Each row of a before or after table is a point. The points were changed in one or more steps. Then noise was added and the rows were shuffled. The steps act on columns, c1 being the first. Name the steps. A step turns or swaps two columns, mirrors them in a line or flattens them onto one, adds a multiple of one to another, or multiplies or shifts one. Angles are multiples of 10 degrees, from the lower column toward the higher: turns from -170 to 170, lines from 10 to 170 but not 90. Use the fewest steps. Two steps may share a column if one is a turn and the other turns, adds or multiplies; they go together, in the order done. Otherwise the lowest column goes first.
(in the rows, 128 means zero)

Before:
[[ 95 137]
 [123 167]
 [152 179]
 [150 109]
 [123 108]
 [ 71 151]
 [116 127]
 [ 84 107]
 [ 99 121]
 [159 144]
 [146 194]
 [ 83 145]
 [158 162]]
After (13 x 2):
[[127 108]
 [123 158]
 [152 168]
 [154 189]
 [ 70 172]
 [153 102]
 [ 84 120]
 [162 138]
 [112 133]
 [158 154]
 [ 95 147]
 [102 125]
 [ 82 159]]
Steps: add -0.3 times c1 to c2

Before (9 x 4):
[[111 103 151 152]
 [132 114 110 145]
 [121 132 148 106]
 [143 140 144 100]
 [132  98 120  99]
 [143 140 108 121]
 [126 134 107 151]
 [149 122  97 110]
 [ 94 114 106 137]]
After (9 x 4):
[[135 148  65 105]
 [156  97 136 141]
 [119 111 128  89]
 [110 109 144 139]
 [ 88 127 119 108]
 [104 142 119 125]
 [127 113 250 132]
 [148 138 117 108]
 [111 127 164 152]]
Steps: turn c1 and c3 by -120 degrees; multiply c3 by 3; turn c2 and c4 by 20 degrees

Before:
[[107  83 184 147 105 163]
 [118 147  93 154 148 154]
 [134  99 245 113 128 117]
 [201 145 147 131 101 150]
 [123  98 101 134 135 131]
 [107 130 112 143 103 141]
 [148 140 160  68 134 142]
 [140 157  94 127 114 122]]
After (8 x 6):
[[125 116  97 141 124  82]
 [140 140 110 137 102  70]
 [131 116 241 123 168  66]
 [107 110 174 157 124 113]
 [145 132 171  76 142  90]
 [117 135  80 165 134 103]
 [202 134 206 140 111 102]
 [107 128 106 152  98  91]]
Steps: turn c3 and c5 by 20 degrees; add 0.7 times c1 to c3; multiply c2 by 0.4; shift c4 by 10; shift c6 by -50

Before (9 x 8):
[[131 154 151 110 123  89 143 183]
 [141 160 126 132 155 129 111 103]
 [ 77 107 142 124 151 133 148  98]
 [131 204 138 105 118  93 156 107]
 [146 102 140 112 130 154 191 155]
 [ 93 129 146 158 104  90 168 132]
 [110 103 184 127 123 142 150 132]
 [142 137 163 154 189  84 144 151]
 [106 139 139 142 123 177 228 179]]
After:
[[ 91 159 151 137 115 138 139 183]
 [147 107 181 124 130 142 150 134]
 [122 155 127 113 114 116 113 102]
 [ 82 135 162  58 109 132 146 148]
 [148 127 144 103 109 171 152  97]
 [104 152 146 105 165 174 165 134]
 [ 96 211 139 135 115 138 157 103]
 [147  87 141 105 117 102 193 155]
 [183 141 140  73 144 130 227 183]]
Steps: turn c1 and c6 by -110 degrees; add 0.5 times c6 to c2; turn c4 and c5 by 130 degrees; add -0.5 times c7 to c4

Before, 12 rows:
[[171 135 109 132 158 126 179 148 129]
 [ 99  85 173 167 176 152 165 169 183]
 [ 97  91 190 117  96 124 175 118 112]
 [130 103 143 116 170 108  85 102 170]
 [112 106 109  93 180 115  87 120 115]
 [131 106 104 140 100 117 113  90 174]
 [133 101 160 150 153 170 164  95 160]
 [ 80  97 152 143 131 150  93 100 119]
 [144 149 119 133 108 149 101 132 179]
 [110 147  99 158 111 140  89 148 127]
 [ 84 160 113 158 137 151 125 131 206]
 [142  87 122 123 161 161 166 165 177]]
After, 12 rows:
[[157  60 162 184 111 181 161 165 117]
 [176 108 117 125 149 158 101 121 104]
 [114  52 190 180 160 135 174 133 161]
 [186  45 173 214  74 161 164  94 145]
 [116  65 110  73  81 124  88 149 145]
 [130 106  99 129 141 152  91 105 143]
 [175  46 121 115  91 171 166  98 108]
 [128  54 149 170 129 160  91 157 175]
 [211 119 114 143 119 158 126 125 157]
 [173  63 103 116 159 129 112 162 118]
 [122  95 111 113  95 137 178 113  84]
 [169  63 145 132  90 116  84 160 118]]
Steps: turn c1 and c9 by -100 degrees; shift c2 by -40; add 1 times c3 to c4; turn c5 and c8 by 170 degrees; shift c6 by 10
